Each row is a point. The window is the flat piece filled in between its corners: a triangle in 3 columns, a solid with four corners in 4, and so on. A path goes straight from each point to the next, and from the last back to the first. After which points does the path pass through the window?

Window (4 x 4):
-0.45 +0.53 -0.72 -0.10

-0.38 +0.26 +0.06 +0.26

+0.25 -0.06 -0.11 -0.16

+0.06 -0.42 -0.15 -0.34
Path:
(1): -0.40 +0.39 -0.40 -0.38
(2): -0.07 +0.11 +0.11 -0.46
(3): +0.06 -0.17 -0.24 +0.16
(4): -0.22 -0.04 -0.56 +0.28
(5): -0.53 +0.37 -0.22 -0.38
(6): -0.36 +0.54 -0.34 -0.52
(7): -0.34 +0.30 -0.69 +0.29
(8): -0.31 +0.33 -0.71 +0.16
Through the window after points: 2, 6, 8

Window (8 x 8):
+0.08 +0.06 -0.23 +0.17 +0.28 +0.88 -0.04 -0.19

-0.23 +0.64 -0.05 +0.60 +0.26 +0.16 +0.36 +0.07

+0.48 +0.20 -0.29 +0.14 +0.10 +0.01 +0.42 +0.09

+0.39 +0.27 -0.11 +0.61 -0.21 +0.34 -0.27 -0.24

-0.23 -0.96 +0.61 -0.79 -0.87 +0.09 +0.16 -0.51

-0.60 -0.22 -0.39 -0.34 -0.31 -0.28 +0.03 +0.02

-0.38 -1.00 +0.29 -0.26 -0.07 -0.27 -0.08 -0.34

+0.37 +0.71 +0.05 +0.11 +0.38 +0.32 -0.27 -0.19
Path:
(1): -0.02 -0.04 -0.21 -0.19 -0.47 +0.13 +0.16 -0.96
(2): +0.07 -0.17 +0.25 -0.01 -0.12 +0.15 -0.12 +0.17
(3): +0.30 +0.06 -0.07 +0.07 -0.09 +0.05 +0.14 +0.19
(4): +0.25 +0.12 -0.54 +0.25 +0.48 +0.08 +0.65 -0.71
(5): -0.10 +0.43 -0.21 +0.36 -0.04 -0.16 +0.37 -0.57
(6): -0.03 +0.02 +0.19 +0.09 +0.09 +0.27 -0.11 +0.59
(7): +0.04 +0.18 +0.03 +0.11 -0.05 +0.48 -0.08 +0.41
(8): +0.00 +0.38 -0.28 +0.26 +0.01 +0.08 +0.31 -0.91
Through the window after points: 1, 3

Window (11 x 11):
+0.38 +0.71 +0.17 +0.49 -0.04 +0.31 -0.17 -0.10 +0.05 -0.73 +0.20

+0.31 +0.23 +0.53 -0.34 +0.03 +0.18 +0.37 +0.02 -0.02 -0.50 +0.41

+0.34 +0.45 -0.23 +0.30 -0.31 -0.08 +0.68 -0.28 -0.07 -0.47 -0.35

+0.15 +0.20 -0.21 -0.30 -0.33 -0.09 -0.14 -0.34 +0.43 -0.85 +0.22

+0.21 -0.04 +0.63 +0.06 +0.00 +0.16 -0.10 -0.36 +1.37 -0.05 +0.47

-0.48 -0.80 -0.80 +0.24 +0.04 +0.34 -0.09 +0.38 -0.69 +0.14 -0.07

-0.47 +0.36 +0.14 +0.37 -0.33 -0.12 +0.30 -0.58 -0.23 -0.66 +0.18

-0.11 -0.47 -0.75 -0.06 +0.12 +0.18 -0.35 -0.45 -0.73 +0.67 +0.19

-0.08 -0.74 -0.57 +0.23 +0.42 -0.62 -0.38 +0.33 -0.73 +0.41 +0.19

+0.73 -0.42 +0.77 +0.16 -0.58 +0.11 -0.23 -0.28 +0.55 -0.37 +0.49

-0.32 -0.08 -0.72 +0.11 -0.44 -0.15 -0.16 +0.42 -0.64 +0.57 +0.34
Path:
(1): +0.19 +0.07 -0.06 -0.10 -0.22 -0.07 -0.08 -0.03 -0.01 -0.04 -0.12
(2): +0.38 -0.24 -0.46 +0.38 -0.14 +0.19 +0.24 +0.01 +0.27 -0.32 +0.87
(3): -0.10 -0.21 -0.61 +0.21 -0.15 -0.07 +0.11 +0.07 -0.23 +0.19 +0.53
(4): -0.24 -0.06 -0.22 -0.14 -0.37 +0.11 -0.46 +0.15 -0.55 -0.01 -0.32
(5): -0.21 +0.22 -0.14 -0.05 -0.24 -0.07 -0.43 -0.12 -0.41 +0.32 -0.48
(6): +0.25 -0.44 -0.57 +0.16 +0.05 +0.18 +0.22 -0.42 -0.29 +0.03 +0.53
(7): +0.31 -0.39 -0.46 +0.30 +0.07 -0.01 +0.19 +0.07 +0.09 -0.02 +0.60
(8): +0.12 -0.11 -0.07 -0.03 -0.01 -0.04 -0.30 +0.14 -0.09 +0.13 -0.10
(9): +0.07 -0.14 +0.03 +0.00 -0.23 -0.08 -0.30 -0.05 -0.03 -0.14 +0.09
(10): +0.29 -0.17 -0.60 +0.37 +0.21 -0.25 +0.22 -0.02 -0.15 -0.29 +0.72
(11): +0.26 -0.67 -0.62 +0.48 +0.24 -0.16 +0.16 +0.03 -0.61 +0.06 +0.83
(12): -0.51 -0.11 -0.29 -0.23 -0.15 -0.21 -0.59 +0.24 -0.32 +0.35 -0.54
(13): -0.11 -0.22 +0.15 -0.40 -0.10 +0.05 -0.77 -0.10 -0.08 +0.11 -0.46
(14): -0.08 -0.38 -0.47 +0.31 +0.01 +0.11 +0.00 -0.06 -0.08 +0.01 +0.85
(15): -0.21 +0.04 -0.34 +0.50 -0.13 +0.05 +0.25 -0.36 -0.33 -0.38 +0.63
(16): -0.26 +0.11 +0.17 -0.10 -0.25 -0.16 -0.13 -0.34 -0.21 -0.11 -0.31
Through the window after points: 3, 5, 9, 11, 15

Window (14 x 14):
+0.22 -0.61 +0.61 +0.04 +0.48 -0.10 -0.24 +1.03 +0.17 -0.41 +0.14 +0.44
 -0.06 -0.29

+0.54 +0.21 -0.03 -0.04 +0.22 -0.53 -0.19 -0.66 -0.39 -0.04 -0.40 -0.28
 +1.01 -0.09

+0.25 -0.25 +0.04 +0.65 +0.15 -0.13 -0.48 -0.01 +0.08 +0.44 +0.08 +0.11
 -0.63 +0.10

-0.29 -0.44 -0.30 +0.46 +0.46 -0.52 -0.43 -0.98 -0.03 +0.01 +0.34 -0.25
 -0.59 -0.27

+0.02 -0.72 +0.17 -0.25 -0.04 +0.29 -0.17 +0.76 -0.09 -0.11 +0.28 -0.09
 +0.10 +0.18

+0.13 -0.15 -0.46 +0.21 -0.11 +0.19 +0.36 -0.55 +0.14 -0.35 -0.32 +0.38
 +0.21 -0.42

+0.25 +0.06 -0.11 -0.07 -0.31 -0.84 -0.30 -0.67 -0.64 -0.60 -0.76 -0.13
 +0.32 +0.28

+0.11 -0.67 +0.97 +0.02 +0.51 +0.41 -0.29 +0.00 -0.01 +0.20 +0.27 +0.17
 -0.77 -0.10

+0.29 -0.30 -0.13 +0.19 +0.62 -0.62 +0.22 -0.55 +0.06 +0.15 +0.24 -0.29
 -0.96 +0.32

-0.18 +0.47 -0.27 -0.40 +0.18 -0.39 -0.23 -0.24 -0.22 -0.17 -0.85 -0.14
 +0.45 -0.06

-0.09 +0.66 +0.22 +0.24 -0.10 -0.50 +0.06 -0.19 -0.56 -0.58 -0.37 -0.45
 +0.66 +0.17

+0.42 -0.53 +0.54 +0.16 +0.23 +0.01 -0.42 +0.20 +0.39 -0.11 +0.00 -0.63
 -0.62 -0.28

+0.20 +0.42 -0.31 -0.39 -0.58 -0.28 +0.02 -0.75 +0.23 -0.04 +0.22 +0.54
 +0.29 -0.78

-0.18 -0.61 +0.38 +0.32 +0.18 -0.47 -0.08 -0.47 +0.62 +0.27 +0.05 -0.05
 -0.38 +0.20
Path:
(1): +0.24 -0.09 +0.22 +0.15 +0.35 -0.04 -0.27 -0.28 +0.24 -0.34 +0.03 -0.07
 -0.30 +0.05
(2): +0.10 +0.29 +0.07 -0.10 +0.23 -0.05 -0.76 -0.55 +0.44 -0.33 -0.03 -0.06
 -0.26 +0.61
(3): +0.07 -0.20 +0.10 +0.07 +0.00 -0.29 +0.03 -0.49 -0.24 +0.08 -0.13 -0.13
 +0.00 -0.23
(4): -0.04 -0.26 +0.06 -0.02 -0.30 -0.57 +0.21 -0.34 -0.54 +0.16 -0.11 -0.32
 -0.26 -0.57
(5): +0.08 -0.28 +0.18 +0.09 +0.59 -0.16 -0.36 -0.49 +0.34 -0.28 +0.04 -0.05
 +0.02 +0.20
(6): +0.12 -0.07 +0.18 -0.01 +0.40 -0.21 -0.19 +0.04 +0.24 -0.39 -0.14 +0.08
 +0.04 +0.12
(7): +0.00 -0.24 +0.07 -0.02 -0.05 -0.25 -0.15 +0.01 -0.24 +0.11 -0.33 -0.08
 +0.02 -0.45
(8): +0.05 -0.41 +0.22 +0.05 -0.12 -0.57 +0.05 -0.27 -0.30 +0.43 -0.26 -0.08
 -0.05 -0.45
Through the window after points: 6

Window (14 x 14):
+0.18 +0.11 -0.20 +0.38 +0.29 +0.27 -0.29 -0.06 +0.28 -0.07 -0.27 +0.96
 -0.51 +0.20

+0.21 -0.78 +0.14 +0.15 -0.48 -0.57 +0.15 +0.34 +0.36 +0.09 +0.71 -0.37
 -0.67 -0.24

-0.26 -0.33 -0.40 -0.31 +0.23 -0.25 -0.47 +0.60 -0.25 +0.22 +0.09 +0.34
 +0.44 +0.09

-0.13 +0.52 +0.24 -0.19 -0.08 +0.05 +0.44 -0.62 +0.34 -0.30 -0.02 -0.73
 -0.50 -0.12

+0.29 -0.62 +0.14 +0.26 -0.03 +0.21 +0.41 +0.40 -0.57 +0.25 +0.09 +0.09
 -0.28 +0.12

+0.61 -0.62 +0.45 +0.36 +0.13 +0.22 +0.57 +0.61 +0.60 +0.31 +0.05 -0.06
 -0.33 +0.50

+0.02 -0.71 +0.06 +0.29 -0.78 +0.05 +0.43 +0.31 +0.51 +0.65 +0.86 +0.43
 -0.18 +0.40

-0.32 -0.58 +0.00 -0.39 +0.36 -0.57 -0.27 -0.61 -0.11 -0.28 -0.21 -0.07
 -0.16 +0.32

+0.04 +0.33 -0.09 +0.51 -0.35 -0.36 -0.08 +0.40 -0.31 -0.54 +0.24 +0.43
 -0.21 +0.41

-0.30 +0.18 -0.40 +0.76 -0.14 +0.46 +0.31 -0.05 +0.30 -0.11 -0.43 -0.37
 -0.06 +0.11

+0.03 -0.46 -0.21 -0.74 +0.26 -0.21 +0.70 -0.11 -0.29 -0.75 +0.40 -0.12
 +0.35 -0.16

-0.26 -0.52 -0.85 -0.34 -0.76 +0.12 +0.36 +0.61 -0.46 +0.35 -0.68 +0.24
 +0.21 +0.10

-0.61 +0.22 -0.05 -0.27 +0.14 -0.49 +0.73 -0.26 +0.18 -0.15 -0.14 +0.58
 -0.13 -0.47

+0.45 +0.34 -1.04 +0.36 +0.28 +0.45 +0.97 -0.07 -0.50 +0.08 -0.43 -0.06
 +0.00 +0.75
Path:
(1): +0.31 +0.00 -0.27 +0.14 -0.20 -0.07 +0.04 -0.07 +0.07 +0.28 -0.23 +0.02
 +0.30 +0.10
(2): -0.49 -0.43 -0.16 +0.01 +0.10 +0.15 +0.48 +0.26 +0.11 -0.13 +0.12 -0.05
 -0.45 +0.11
(3): -0.58 -0.34 -0.16 -0.24 +0.20 -0.01 +0.49 +0.03 -0.04 -0.49 +0.21 -0.01
 -0.27 +0.29
(4): +0.73 -0.14 -0.20 -0.03 -0.19 -0.29 +0.21 +0.03 -0.02 +0.30 -0.24 +0.16
 +0.50 -0.41
(5): +0.34 +0.09 +0.15 +0.20 -0.12 -0.49 -0.08 -0.30 +0.20 +0.24 -0.30 +0.36
 +0.36 +0.34
(6): -0.29 -0.23 -0.59 -0.07 +0.17 +0.37 +0.56 +0.26 -0.19 -0.30 +0.00 +0.14
 -0.57 +0.01
(7): -0.51 -0.34 -0.39 +0.04 +0.35 +0.20 +0.03 +0.41 -0.21 -0.08 +0.13 +0.33
 -0.65 +0.31
(8): +0.83 -0.32 +0.06 +0.19 -0.52 -0.12 +0.29 +0.10 +0.01 +0.07 -0.08 -0.29
 +0.63 +0.15
(9): +0.61 -0.20 -0.04 +0.17 -0.85 -0.23 +0.33 -0.11 -0.12 -0.05 +0.17 +0.31
 +0.72 +0.23
(10): -0.37 -0.37 -0.08 -0.33 +0.59 -0.05 +0.50 +0.16 +0.09 -0.28 +0.14 -0.09
 -0.53 -0.02
(11): -0.30 +0.16 -0.31 -0.14 +0.44 +0.18 +0.69 +0.61 -0.05 -0.35 -0.08 +0.01
 -0.79 +0.20
(12): +0.34 -0.20 -0.14 +0.46 -0.33 +0.02 +0.27 -0.34 +0.00 +0.02 -0.04 +0.14
 +0.16 +0.20
(13): +0.61 -0.14 -0.23 +0.14 -0.16 -0.23 +0.17 -0.10 -0.15 -0.14 -0.29 -0.07
 -0.12 -0.01
(14): -0.87 -0.04 -0.07 +0.00 +0.39 +0.00 +0.22 +0.49 +0.01 -0.27 +0.35 +0.35
 -0.33 +0.32
(15): -0.31 -0.33 -0.29 -0.22 +0.01 +0.05 +0.33 +0.49 +0.09 -0.08 -0.01 +0.34
 -0.72 +0.36
(16): +0.20 -0.24 +0.34 +0.31 -0.20 -0.33 +0.11 -0.19 +0.00 +0.08 +0.19 +0.03
 +0.49 -0.39
Through the window after points: 3, 5, 9

Window (14 x 14):
+0.36 +0.15 +0.20 -0.07 +0.57 -0.29 -0.10 +0.08 -0.36 +0.66 +0.16 +0.75
 +0.49 -0.21

-0.66 +0.48 +0.47 -0.07 +0.01 -0.36 +0.24 -0.35 +0.34 -0.53 +0.73 +0.20
 -0.59 +0.26

-0.34 +0.05 -0.22 +0.39 +0.00 +0.27 +0.28 -0.15 +0.33 +0.24 -0.53 +0.27
 -0.10 +0.82

-0.15 -0.26 -0.07 -0.14 +0.23 -0.26 +0.24 -0.15 +0.36 -0.52 -0.08 -0.09
 +0.25 +0.34

+0.53 +0.32 +0.37 -0.08 -0.29 -0.24 +0.37 +0.03 -0.05 -0.13 +0.53 -0.10
 -0.21 +0.60

+0.16 -0.04 -0.08 +0.40 -0.25 -0.06 +0.46 -0.14 +0.05 +0.12 -0.14 +0.40
 -0.63 -0.04

-0.13 -0.07 -0.47 -0.08 +0.30 +0.11 -0.06 +0.59 +0.33 +0.15 -0.02 -0.20
 -0.31 +0.42

-0.02 +0.49 -0.51 +0.12 -0.14 -0.38 +0.40 +0.17 -0.14 -0.02 +0.16 -0.01
 -0.20 +0.22

-0.20 +0.40 -0.07 +0.18 +0.62 -0.08 +0.22 +0.91 -1.08 -0.09 -0.20 +0.00
 -0.52 -0.23

+0.32 +0.05 -0.18 +0.13 -0.44 -0.47 -0.09 +0.36 +0.05 -0.16 -0.23 +0.69
 +0.04 +0.46

+0.11 -0.34 -0.26 -0.36 +0.20 -0.55 -0.18 -0.04 -0.03 +0.33 -0.24 +0.06
 +0.05 +0.71

-1.15 -0.94 -0.40 -0.83 -0.08 +0.55 +0.85 +0.50 -0.47 -0.39 +0.42 -0.73
 -0.02 +0.25

-0.27 -0.57 +0.09 +0.61 -0.72 +0.16 +0.35 -0.08 +0.08 +0.51 +0.37 -0.65
 +0.04 +0.47

-0.09 +0.28 -0.01 -0.44 -0.49 -0.16 +0.04 -0.07 +0.21 -0.34 -0.35 +0.02
 -0.12 +0.18
Path:
(1): -0.20 +0.02 -0.14 -0.21 +0.00 -0.70 +0.56 +0.58 +0.27 +0.38 +0.08 +0.15
 -0.15 +0.34
(2): -0.40 +0.00 +0.20 -0.23 -0.17 -0.47 +0.63 +0.31 +0.48 +0.61 -0.19 -0.14
 +0.26 +0.25
(3): +0.12 -0.02 -0.30 +0.01 +0.04 -0.04 -0.12 +0.08 -0.44 -0.34 +0.30 +0.09
 -0.09 +0.43
(4): -0.03 +0.18 -0.17 +0.14 -0.09 +0.70 -0.02 -0.58 -0.19 -0.31 +0.04 +0.02
 -0.04 +0.50
(5): -0.28 -0.31 -0.22 -0.14 +0.14 -0.71 +0.53 +0.81 +0.29 +0.20 -0.06 -0.04
 -0.30 +0.11
(6): -0.19 +0.20 +0.12 +0.21 +0.09 -0.52 +0.68 +0.54 +0.23 +0.16 -0.34 -0.09
 -0.41 +0.04
(7): -0.06 +0.06 -0.47 +0.09 -0.32 +0.19 -0.01 -0.37 -0.17 -0.06 +0.36 +0.14
 +0.00 +0.57
(8): -0.34 -0.28 -0.41 -0.11 -0.05 +0.91 -0.11 -0.07 -0.45 -0.67 +0.11 -0.48
 -0.16 +0.27
Through the window after points: 4, 6, 8
